Rows are points. Each copy is the shape, with its points in the same order, turned, moved and blurred by noise. Say if it was mirrored as well.

Shape (9 x 3):
[[-28   2 -38]
 [  9 -33  11]
 [ 36  30   9]
 [  7 -28 -14]
 [-46  25  22]
 [ -4  21  -1]
 [-25  -4 -28]
 [ 19   9  48]
 [ 13  52  14]]
Copy 1 (9 x 3):
[[ 32 -53  11]
 [-30   0  15]
 [ 27  28  37]
 [-15 -24  24]
 [ 40  -5 -38]
 [ 25  -3  18]
 [ 15 -42   9]
 [  6  48   2]
 [ 54  26  23]]
Copy 1 is: only turned
Copy 2 (9 x 3):
[[ 29  43 -15]
 [-14  -6  -5]
 [ 40 -37  14]
 [  3   7 -26]
 [ 17  31  51]
 [ 31   4  13]
 [ 20  39 -13]
 [ -4 -33  41]
 [ 54 -18  28]]
Copy 2 is: only turned

Shape (9 x 6):
[[ 11   1 -38 -12 -31   9]
 [ 23 -66  17  -1  40 -23]
 [ -8   0   1  28 -13  18]
 [-11 -20 -27  43  23 -53]
 [-14  42 -21 -19   8  24]
 [ 40  43  22 -19   4  16]
 [-17   5  -8 -11 -38   8]
 [ 29 -50  34 -38   6 -39]
 [ 17   1 -10 -23  20  18]]
Copy 1 (9 x 6):
[[-19  36  27  17 -12  31]
 [ 60   2  28  42  31 -34]
 [-17 -14   7   6  17  23]
 [ 26  36 -36  12  47  -4]
 [ -6   7   8 -29 -42  21]
 [ 14 -26   6  22 -58  35]
 [-40  11  18  14 -12   9]
 [ 36   6  25  72 -12 -44]
 [ 26   4  29   2 -25  12]]
Copy 1 is: mirrored
Copy 2 (9 x 6):
[[ -1  12 -26  24 -39 -10]
 [-67  -6  29 -33 -22  38]
 [ 26   1  -8  -8 -15  24]
 [-35  47  11   6  30  32]
 [ 18   9 -53 -29 -14 -25]
 [ 10 -36  -5 -28 -10 -46]
 [  9 -15 -42  12 -22  13]
 [-77 -46   6 -12 -16  16]
 [-15  -2 -17 -30 -36 -12]]
Copy 2 is: mirrored

Shape (13 x 8):
[[-31  -3 -17   1  41   7  -4 -14]
 [ 63 -15  -2 -34 -46  -4 -17  22]
 [-14 -27 -26  -2   0  23  -8  10]
 [-24  28 -28  23  38  -5 -22 -18]
 [-46  29 -22  32  17  10  23  20]
 [ -1   7   6  29  23  22  37 -21]
 [ 27 -29  54  -8  -6 -29  10  31]
 [  7  -2 -36 -24 -38 -14   2   4]
 [ 65 -33   0  -5 -12 -34  21  19]
 [ 42  -6   9 -35 -56  -5 -35   2]
 [ 21 -49  46  12 -22 -48  15  -7]
 [-13  21 -31 -35   3   8 -17  23]
 [-33  10 -30  36  12  17 -33  30]]
Copy 1 (13 x 8):
[[ -3   5 -16   0 -19  27  39  14]
 [-29 -49  27  -8  36   2 -70 -18]
 [-30  -7 -11   0  -4  17  -7  33]
 [-16  18 -18 -26 -16  18  52 -14]
 [-43  42  10   3 -43  -7  28  14]
 [-13  23 -26  34 -23 -19   6 -15]
 [ 20 -43  27  10 -26 -29 -47 -16]
 [-28  -6  37   2  40  -5 -12  12]
 [-24 -61  21  15  17 -48 -32 -19]
 [-17 -23  21 -21  45  13 -69 -14]
 [ 37 -25  17  -2  -1 -59 -33  -3]
 [-28   5  32  -6  -1  43   4   0]
 [-48   4 -11 -33 -38  13  13  15]]
Copy 1 is: only turned
Copy 2 (13 x 8):
[[  3   9  -1 -24  42  -2 -44 -12]
 [-26 -34  20 -17 -57  53  18   4]
 [  0  13   2 -26   3  34 -29 -33]
 [-28  -9   6 -13  43 -14 -64 -12]
 [  9  13 -18  13   6 -19 -77 -28]
 [ 28   2  38   8  16 -18 -37 -15]
 [ 31 -56 -14   1 -18  15  28  -4]
 [-24   2   1   5 -21  53 -27  10]
 [ 22 -64  24  -3 -30  53  -8  10]
 [-48 -21  13  -6 -36  44  31   1]
 [ 28 -57   2  34  12  38  30  -8]
 [-30  13 -20 -32 -15  16 -41   5]
 [-26  -4 -17 -19  10   0 -63 -58]]
Copy 2 is: mirrored
Copy 3 (13 x 8):
[[ -7 -28 -41  22  17 -17 -16   0]
 [ -8  25  67  27 -16  30  12 -16]
 [-13 -29   6  22  -9 -13 -28  -2]
 [-23  -7 -59   7  33   3 -29 -13]
 [ -3 -28 -36  21  30  14 -60  42]
 [  5  13 -48  53  -7  -3 -31  24]
 [ -4   9  18  29 -11  15  50  53]
 [ -4  14  39   3  19  -6 -26  -7]
 [-32  40  44  56   7   6  25  22]
 [ 10  29  52 -10 -22  28  14 -20]
 [-24  42  14  17 -26 -19  40  58]
 [  9 -32  13   6  31  15 -22 -19]
 [-38 -45 -22  -1   6  25 -47   9]]
Copy 3 is: only turned

Shape (17 x 11):
[[ 39  41 -51  26  13  22  -1 -26 -28 -25 -20]
 [  1  26 -30  38   6 -34   1  35 -11  29 -37]
 [ -4  38   9 -10  32   1  36  -1 -32   9  28]
 [  0 -12 -47 -20  30 -32  13 -12 -29  -7  19]
 [  8  36  27  54   6 -15 -23  -3 -23 -55   6]
 [ 19 -26  13  35 -15   4 -45  14 -39  17 -29]
 [ -5 -40   0 -34 -16   6  -4 -22  31 -26 -37]
 [ 43 -42  14 -31 -16 -24   4  15  10 -32  25]
 [ 21 -31  -5  -4 -26  32  10 -23   3 -26  34]
 [ -5  -3  14 -22 -15  18  40 -13 -48  -1  25]
 [ 49  -2  17 -34  -6  22 -34 -36  -7 -51  37]
 [-30 -26  21 -36 -18  30  18  45 -26 -31  22]
 [ 14 -25  -1 -11  -9   3  37   0 -35   6  13]
 [-10 -25 -42  43  27  -2  27  16  -3 -42  38]
 [ 30 -20  -8  38  11 -48 -28  28  32  22  12]
 [ 19  40  -9  29 -33 -55  -9   9  -5  25  40]
 [ -5  19  10  33  16   5 -48   5  -4 -49   3]]
Copy 1 (17 x 11):
[[ 16 -31  31 -43 -21  14  26 -30 -49  25  12]
 [-19 -59  11 -47 -13 -15  27  10  15  19 -49]
 [ 13  -7  25  13  15 -28 -24  12 -22  36 -17]
 [ 20  21  27 -10 -39   2  15  33  -4  36 -18]
 [-20 -58  -6  -9 -10   7  -3  34 -76 -13  -1]
 [-48 -45   0  -1 -61  -9  11 -19  -2 -28 -20]
 [-41  42 -20 -15  -7   9  43   4  10 -21  21]
 [-11  40  -2 -30 -37 -30 -11  40  -7 -46  11]
 [  2  18 -16  -2 -35 -17  -2   1 -12  -9  58]
 [-22  13  29  22 -13 -34 -27   5  -8  27  29]
 [  5  42  -9 -10 -33  16 -32  -8 -59 -34  32]
 [-24   4  31  28   2  -4 -28  39  31 -28  37]
 [-14  10  28   4 -31 -44  -4  10   4  12  14]
 [ 43 -31   8   1 -29 -14  35  63  -8   7  27]
 [ 11 -27 -46 -40 -45 -28  14  30   4 -26 -47]
 [ -9 -39 -33 -53 -37 -26 -44  29 -15  34 -29]
 [ -6 -43 -13  -3 -10  37   5  22 -46 -28  -1]]
Copy 1 is: mirrored
Copy 2 (17 x 11):
[[ 76 -38  10 -28 -28  18 -26  34   2   6  -3]
 [ 38   2 -11 -35 -13  45  -9 -29 -18  19 -57]
 [ 31  -6  46   1  24  22  -4 -18 -22  19  24]
 [ 29  -6  47   4 -33  44  19   4 -40 -31  -8]
 [ 11 -69  25 -30  21   7 -58   2  -5 -17 -34]
 [-29 -17 -31  -1 -17  25 -26  26  -4  18 -44]
 [-10   2  -3   0 -45 -12   8 -14  39 -51   0]
 [ -8  16  12  18   2 -32   1  19 -23 -63 -20]
 [ 15 -37  -3  40 -13 -30  11  16  -5 -38   8]
 [ 13  -7  36  56  -5  -2 -16 -14 -15   9  25]
 [ -3 -36   8   2   2 -26 -21  57 -12 -58  39]
 [ -6   5  13  70  29  21 -17 -22  19 -37  -1]
 [ 15   9  23  38 -14  -6   4   4 -18   5  -8]
 [ 50 -53  44  26  10  23  34   0  -7 -31 -52]
 [ -4 -16 -21 -37   9   3  34   2 -42 -21 -69]
 [ 27 -30 -16 -21   8   4 -20 -31 -90  -6 -27]
 [  4 -68   3 -26  19  27 -27   9  15 -35 -22]]
Copy 2 is: only turned

Shape (15 x 12):
[[-50  38   2  -1 -14  17   1  -9 -31   9 -16  10]
 [-26 -10  -3  10  46   6  35  10  45  16 -10  -6]
 [ -7 -28  -6  -7  32  43 -21 -11 -21 -23 -14  25]
 [-11 -36  22  -1  24  -9  41  54   1  57  -5  -4]
 [-41  14 -48  44 -23   3  -8  10 -25 -32   2  37]
 [-22  54  -5  22  -1 -28 -13   1 -26 -52 -20  39]
 [  6  12 -22  12  38  27   8  27 -32 -20 -10 -16]
 [-12 -34  33 -41  28   5  26  57  43  38  51 -24]
 [ 26  -4   5  48  36  40  -2  -2  -8  -7  -3 -21]
 [-47  44  -8  32 -38  10  -7   2 -14 -22  -6   7]
 [ 22  -5 -38  -4  18   3   9 -23 -14   5  -2 -23]
 [  6 -34  27  -3 -12  -8  23  36  34  12 -17 -14]
 [  9  -3  13 -35   4  24  37  64  55  62   6  17]
 [-23  25   0  26   0 -12 -33  -1 -12  15  14  42]
 [-24  -1  44 -15 -22  -5  71  30  23  31  43  53]]
Copy 1 (15 x 12):
[[ 26   0  32 -24   2  34   0  15 -14 -31  25   7]
 [-43 -23   6  -2  -9 -47  23   5  12 -18  25  14]
 [ -1  11 -26 -34  11   0  22   8 -21 -20 -27  56]
 [ -2 -39 -28  25  29 -50  15  42  19 -32  31  -8]
 [ 32  19 -12 -56 -24  22   7 -39   7 -40   3 -17]
 [-15  39  -6 -49   3  63  -8 -17  16 -21  15 -17]
 [ -9  16   2 -40  39 -28 -13  -2  -6 -33 -21   4]
 [-14   2 -20  46 -16 -82  -6  70  30 -30  23  19]
 [-34   1 -16 -19  16 -30  -8  -8 -54 -32 -25   2]
 [ 24  33  18 -32 -22  28  -2 -16 -20 -37  31 -21]
 [  3 -15  -3 -19  10 -24 -33 -12 -14  20 -18  15]
 [ -7  11 -35  26   9 -46  22  24  -6   7  41 -10]
 [ -2  -2   9  67   4 -56  43  50  34 -10  -2 -14]
 [  3  -1 -16   5 -22  47  -8  -7   4 -47   1   0]
 [  5 -13 -14  12 -46 -12  36  86  31 -16  21 -47]]
Copy 1 is: mirrored
Copy 2 (15 x 12):
[[ 31 -24 -36  15  16  -6 -33   2 -11  -6 -32   1]
 [ -4  -2  19 -28  28  17   9 -46  33  12   2  32]
 [-51 -39 -26   1  14 -10   2  20   7  27  -2   6]
 [-14  25  38 -37  20 -40 -41 -29  44   0 -13  16]
 [-14 -18 -50  30 -26 -15   1 -36 -22   0 -61  27]
 [ -2 -55 -18  23 -29  17 -32 -40 -49  20 -45   8]
 [-24 -38  -7  28 -16 -10 -11 -29  41   6  -3 -12]
 [-22  29  72 -56  36  -6  13 -11  44 -24 -26 -23]
 [-34 -11  15  52  -8  11  -9  -6  37  19  15  19]
 [ 19 -21 -26  51   6  -2 -11 -26 -27  -4 -56  10]
 [ -6 -14  -6   8 -26 -13   9 -11  10 -10  38   6]
 [-19  14  57 -12  36 -33  -6 -35  -4   3   0   9]
 [-10  69  31 -47  44  -8  -9 -39  28  20  -9 -36]
 [-14   5 -17   4 -14  22 -39  -1 -26  -5 -44  16]
 [ 32  47  45 -51  11 -25   0  -7  -2  40 -73  -2]]
Copy 2 is: only turned
Copy 3 (15 x 12):
[[-18 -25   8  34  45  43  -4  -2   2  19  -1  20]
 [ -3  20  31 -15  27  -9 -10  10  32 -25  39  -4]
 [-11   8 -11 -15  21  22  46  14  44  33 -19  -5]
 [-21  72  48  25  -2   7  -6   4   5   0  49   9]
 [ -2 -29 -18  64  46  12  45  32   8 -21 -15  -4]
 [-40 -57 -25  35  33  22  30   2 -24  -7  -7 -35]
 [ 11 -11  13  -7  -9  26  34  42  -7   9   5  -8]
 [ 17  92   7   6  -2   7 -57  25  27  11  59 -28]
 [ 24   1  -9 -18 -24  28  38   1  22 -20   9   7]
 [ -6 -37 -18  48  46  42   4   9  -6 -20 -11  10]
 [ 26   0  -4  -7   3 -26  18  18 -10  21  -3  21]
 [ -3  72  10   3  21  10 -12  -6 -13 -24  14 -11]
 [ 20  71  65  26   4   9 -52  -6  24  -1   8 -37]
 [-28 -21 -21  61   4   6   4 -10  31  -1  -1  -7]
 [ 18  56  29  67  52  20 -21 -43  11  13  59 -48]]
Copy 3 is: mirrored

Shape (18 x 12):
[[ 27   3 -34  -4  64 -32  28  -9  34 -18  25  15]
 [-13  24   1  45  24  19  17  10  28 -20  34  42]
 [ 25   3  18  31  38  -4   9  34 -22  22 -13  26]
 [ 29 -14  18 -29  -2 -30  34  12  25  29  14  10]
 [-36  17 -17 -18   4  -9  19  45   2  -3  10  14]
 [ -1   6  33  -5   5 -10 -13 -20 -88   3  -3  -1]
 [ -4  -1  -9  14 -29 -10  29  88  -5 -24  14 -13]
 [  0  18 -43  -3 -31  -9 -26 -25 -11  21 -14   3]
 [  3 -44 -13  62  14  13  23  15  -7   1 -13  11]
 [-22 -29  10  33   0   1  25 -54 -92  -5  -1  -4]
 [  6 -42 -13  14  -6  -4 -61 -10  -5  -2 -14  50]
 [ 33 -16  13  17 -28 -11 -25   2   9  25  34  57]
 [ 44  13 -13 -35  25  27 -61 -26  -5 -12 -29  24]
 [-40  33  30  28  -4  12   3 -47  -3   8  14 -16]
 [ -7  30 -14  16  12 -20   8   0 -11 -30 -21  46]
 [-12  27 -37 -44 -31  32 -13   1   0 -13 -15  32]
 [  9   9  -3 -12   1  19  -7   3  36 -25 -38 -40]
 [-30  21 -18  15   0 -50 -11 -30 -24  15  42 -31]]
Copy 1 (18 x 12):
[[  9  51   6 -11 -37   7 -18   1  18 -26 -29 -18]
 [-44  10  18  14  24  17 -21  -7 -21  -6 -41 -16]
 [-17  29 -35  -2   0  -6 -14 -44 -25  30   3  21]
 [ 27  19 -54  -4  -5 -25  19  14  16  15 -28  -5]
 [  8 -35   6 -21   8 -27 -32  -9   4   4 -38   7]
 [ 30  -1  29  13  14  -7   0 -47  16  85  29  29]
 [ -8 -32  -7 -58  40 -17  -4  -1 -10  -2 -14  46]
 [ 34 -17   6  38  22 -21 -11 -18  35 -20  32   0]
 [-43  38  -1 -17  35 -33 -23 -24  -8  10  30 -15]
 [ 13  25  68   9  41 -41  -4 -38  26  81  41  -5]
 [-13  11 -15  43  25  -1 -57  16  28  24  50  19]
 [ -2  27 -41  49  50   3 -17  23  15  14  -4  24]
 [ 13  -8 -10  60 -45  25 -24   2 -13  13  57   8]
 [ -4 -22  28  32  37  14  13 -43  15  42  -4 -48]
 [-33  -3  23  28  -8  -9 -19 -30  25   0 -10  26]
 [ 16 -54  20  47 -10 -24 -26  26  -8 -12  12  15]
 [-15 -42 -17 -16 -24   5  13  -7   4  -8  43 -34]
 [ 56   1  24   0  50  13  -8 -39  57  10  -6 -16]]
Copy 1 is: only turned
Copy 2 (18 x 12):
[[-16 -40 -10  68  -1 -40  38   3   6 -16 -17  44]
 [  2 -45  -2  22 -23 -14  -3 -43 -37  22  21  51]
 [ 12 -19  29  36 -47  22  -7 -23  31  20  -4  19]
 [  2   1 -39  48  -4  35   7  19  15   5 -28  31]
 [ 20  -8 -23  11  10  17  41  -5 -11  14  45  22]
 [ 17  -3  41  -9  41   9 -29  -7  57  37  -7   0]
 [-11  46  -9  46 -24  21  15 -15  -5   9  67  38]
 [-14   0 -32 -43  -7 -18  -3   9  33 -17  -6   7]
 [-36  -8  18  24 -54 -11 -16  -4 -15  27  16 -16]
 [-26  -6  37  -4  26 -21 -44  13  35  74  -1 -26]
 [-16 -26  33 -21 -19  15 -40  13 -15 -45  -6  -2]
 [ -8 -29 -16   3 -20  41 -60   1   4 -21 -12  43]
 [ 41  -4  27 -26  -6 -36  -4  16  13 -47 -44  31]
 [  7 -10 -20 -26  25 -13 -13 -57 -11  56 -19   3]
 [-16 -22  26  -9 -10 -12  25 -13   9  18  12  53]
 [ 39   7 -17 -41  -1 -17  14  31  -6 -15  25  39]
 [ 14  59  -9  -1 -15 -26  35 -13 -18  -4 -25  13]
 [-35 -15 -32   7  50 -13   2 -42  38   7   9 -10]]
Copy 2 is: mirrored
Copy 3 (18 x 12):
[[  4 -17  22 -53  -5  37 -25  39 -31  52  10  35]
 [  6 -16   3  23 -25  33  24  48 -27  36  51  34]
 [-26 -38  -8  42   4  49 -17  22   4  44 -17  24]
 [ 31 -49 -28 -29 -14  28 -26  36  29  17 -11  10]
 [-29 -53 -10  -7 -37   2   5  31 -23   8  16  -7]
 [ -5 -10 -26  45 -25  47 -35 -14 -15  54 -24 -62]
 [-40 -43  -9  23  -1  -6 -38  56   0 -26  36  -4]
 [  6  14 -33  -8  19  -4  13  -9 -24  14 -24 -17]
 [-13  -5  -4  39  -3   5 -30   1   5  37  24  54]
 [  6   6 -29  48 -28  27 -50 -58 -20  69  21 -35]
 [ 18  22 -18  37  -7 -31  -5  32 -13  61 -43  19]
 [ 35  -6 -54  29  14   9   2  64  12  51  -6   8]
 [  7  44   2   7 -26  36   8  29 -26  27 -78   1]
 [ 31  -8   5  26 -25  41  31 -23  -4  34  35 -35]
 [  9 -32   5  24  -6  24  -4  16 -67  29  -7   5]
 [  0   7 -38  -1 -38   1  19  18 -49 -18 -25  -4]
 [  8  15  35  -2 -23  16  -8   3  10 -34 -17   7]
 [  2  -9   4 -19  19  10   2  -6 -13  61  34 -68]]
Copy 3 is: only turned
Copy 4 (18 x 12):
[[  3 -40  37  39  40   7 -12  21  19 -54   8 -50]
 [ 33  -6  65  -9  55  20 -23 -21  -1 -15   8 -27]
 [ 32  -7   4 -19  16  -5 -43  16  28  33  -6 -43]
 [ -3  -8  18  55   3 -35 -21  10  14  14 -10  -9]
 [ 37  25  14  23  -5  12 -34  -4  36 -30   8   6]
 [ 47  12 -53 -36 -11 -10  -6   7 -19  -9 -54 -27]
 [  4  -1  32  -2 -29  -3 -80 -35  41 -18  -6  13]
 [-26  42 -28 -12  35  13   6  10  24 -30 -18   9]
 [  3  -9  22 -44  31 -24 -64  36   2  -9   6 -28]
 [ 39  25 -33 -55  20 -51 -29  34 -42 -46 -50 -32]
 [  1 -24 -17 -49  39  25  -1  49  14   6 -15  22]
 [ -6 -14  11   4  58  14 -18   9   6  36 -45  25]
 [-14  -5 -17 -21  -1  56  50  43  16  -3 -19 -25]
 [ 25  39 -13 -25  35 -16   6 -27 -41 -26  12 -10]
 [ 36  -1  18 -36  27  -2   7   3  48 -36 -23 -17]
 [ -9  57  24  -7  -3  43  20  21  26 -22 -19  19]
 [-31   1   7 -22 -31   0  13  -1  -1 -28  35 -19]
 [ 19  12 -53  18  52 -11 -26 -26 -13 -63  -8  -8]]
Copy 4 is: only turned
